Each row of a before or after table is a point. The points were changed in one or more steps. Then noise was added and the rows were shuffled. The steps act on columns, c1 being the first. Write out the steps. A step turns or swaps two columns, mirrors them in a line or flattens them onto one, adds a multiple of one to another, or multiplies or shifts one. Angles are multiples of 10 degrees, from the lower column toward the higher: turns from -170 to 170, lines from 10 to 170 but not 90. Use the fewest steps. Two steps may share a column if one is a turn and the other turns, adds or multiplies; they go together, in the order done. Otherwise the lowest column goes first.
In the rows, 128 means zero.

Before (12 x 3)
[[129 128 142]
 [ 97 117 113]
 [ 49 194  89]
 [135 136 160]
 [114 140 126]
 [ 45 156  30]
 [137 128 106]
 [131  97 133]
 [105 101 148]
 [143 177 100]
 [117  76 151]
 [132 136 121]]
After (12 x 3)
[[114 140 176]
 [ 97 117 163]
 [ 45 155  79]
 [131  99 182]
 [142 176 151]
 [138 129 155]
 [106 100 198]
 [ 49 192 139]
 [128 128 192]
 [117  76 202]
 [135 136 170]
 [136 135 210]]
Steps: shift c3 by 50

Before (10 x 8)
[[171 129 127 106 140 138  97 156]
 [145 130 160 128 141 127 143 109]
 [137 166 134 106 113 111 131  83]
 [100 144 112 173 148 159 115 107]
 [125 152 145 112 138 136 136 141]
 [128  93 175 144  98 129 126 157]
 [129 122  97 100 139 108 118 128]
 [124  99  87 142 112 135 154 141]
 [134 119 135 134 122 177  92 128]
 [117 133 123 108 115 159 131 118]]
After (10 x 8)
[[117 134 113 109 115 159 128 117]
 [129 121  73 100 139 108 104 129]
 [134 119 187 134 122 177 101 127]
 [128  93 232 145  98 129 150 157]
 [171 129 165 106 140 138 100 156]
 [101 144 109 173 147 159 109 107]
 [125 153 156 112 139 135 144 141]
 [146 130 178 128 141 127 157 109]
 [124  99   6 142 113 135 130 141]
 [137 166 136 106 114 111 133  83]]
Steps: turn c3 and c7 by 30 degrees; multiply c3 by 2.5

Before (10 x 12)
[[117 145 106 113 106 135 134  90 157 109 128 133]
 [115 124 117 114 114 115 122 113 142 104 153 134]
 [104 133 105 118 149 116 149  98 135  87 132 160]
 [143 131 115 122 105 114 111 148 125 161 125 146]
 [165 110 105 146 102 144 115 144 122 148 144 142]
 [ 81 112 122 112 116 138 146 142 132 181 102  95]
 [153 141 108 112 104 138 121 125 115 155 155 123]
 [ 73 139 133 148 113 122 168 125 123 146 112 102]
 [115 122 135 131 141 111 149  92 140 112 120 128]
 [148 109 106 104  93 124 129 127 115 128 121 136]]
After (10 x 12)
[[ 80 123 119 147 129 138 182 141 130 180 159  29]
 [152 133 106 151 141 138 107 126 115 155 100 112]
 [117 144 106 152 139 137 147  90 158 109 120 143]
 [ 72 144 129 120 152 117 248 125 123 144 138  50]
 [148 110 106 168 147 125 133 125 115 125 140 150]
 [143 131 116 144 145 114  76 148 125 161 130 180]
 [107 131 102 127 103 116 190  98 134  87 122 225]
 [164 105 105 124 158 142  90 146 123 150 119 170]
 [117 117 117 147 133 115 109 113 143 102 105 146]
 [116 126 133 118 119 111 192  91 141 113 137 130]]
Steps: mirror c2 and c11 in the line at 170 degrees; turn c4 and c5 by 150 degrees; multiply c7 by 3; multiply c12 by 3

Before (9 x 20)
[[ 60 180 186 101 117 115 135  99 156 134  72 140 117 165 121 125  76 147
  152  89]
 [170 177 184  87  74 117 101  90 101  92  91 125 155 149 181  53 104 115
  103 128]
 [151 159 114 140 124 164 123 112 103 111 112  67 182  85 117  83 113 185
  205 121]
 [131 156  87 160 145  99 168 157 113 137 109 156  84  94 193 158  72 146
  129 136]
 [ 92 118 152  84 132 111 167  87 157  84 110 128 189  99 214  83 169 107
  136 157]
 [162 136 122 176 154 145 129 161 158 169 113 109 107  77 114  93  68 171
  153 165]
 [141 150 168 122 163 110  68 143 107 110 158 122 112 116 117 140  85 143
  171 167]
 [ 72 159 161 175 113  75  89 179 187 172  85 143  81 171 132 149 117 132
  139  88]
 [ 86 157 133 158 153 152  65 133 184 176 132 149 143 110 116 134  94 137
  160 124]]
After (9 x 20)
[[153 154 127 137 123 166 151 116 200 112 146  67 118  84 119  82 119 182
  200 118]
 [141 150 139 127 176 108 101 147 128 110  77 120 152 114 112 138  86 140
  173 172]
 [159 135 135 178 161 146 160 161  85 167 143 112 120  72 114  97  70 171
  154 166]
 [ 82 161 130 161 156 156  96 135 100 173 119 144  77 110 116 133  93 138
  161 124]
 [132 152 108 158 145 100 200 158  94 143 169 158 165  92 194 164  72 145
  133 140]
 [168 175 192  89  56 116 130  91 171  97 119 127 129 148 183  55 108 113
  103 126]
 [ 69 156 179 173 110  74 122 181  37 174 143 145 111 167 132 148 116 133
  140  87]
 [ 58 177 207 104 116 115 164 102  98 134 132 137 111 165 119 123  71 143
  152  92]
 [ 92 119 157  87 136 108 200  92 165  94 127 129  68 100 212  81 170 107
  141 157]]
Steps: mirror c3 and c11 in the line at 160 degrees; multiply c5 by 1.3; shift c7 by 30; turn c9 and c13 by -130 degrees; multiply c9 by 1.3
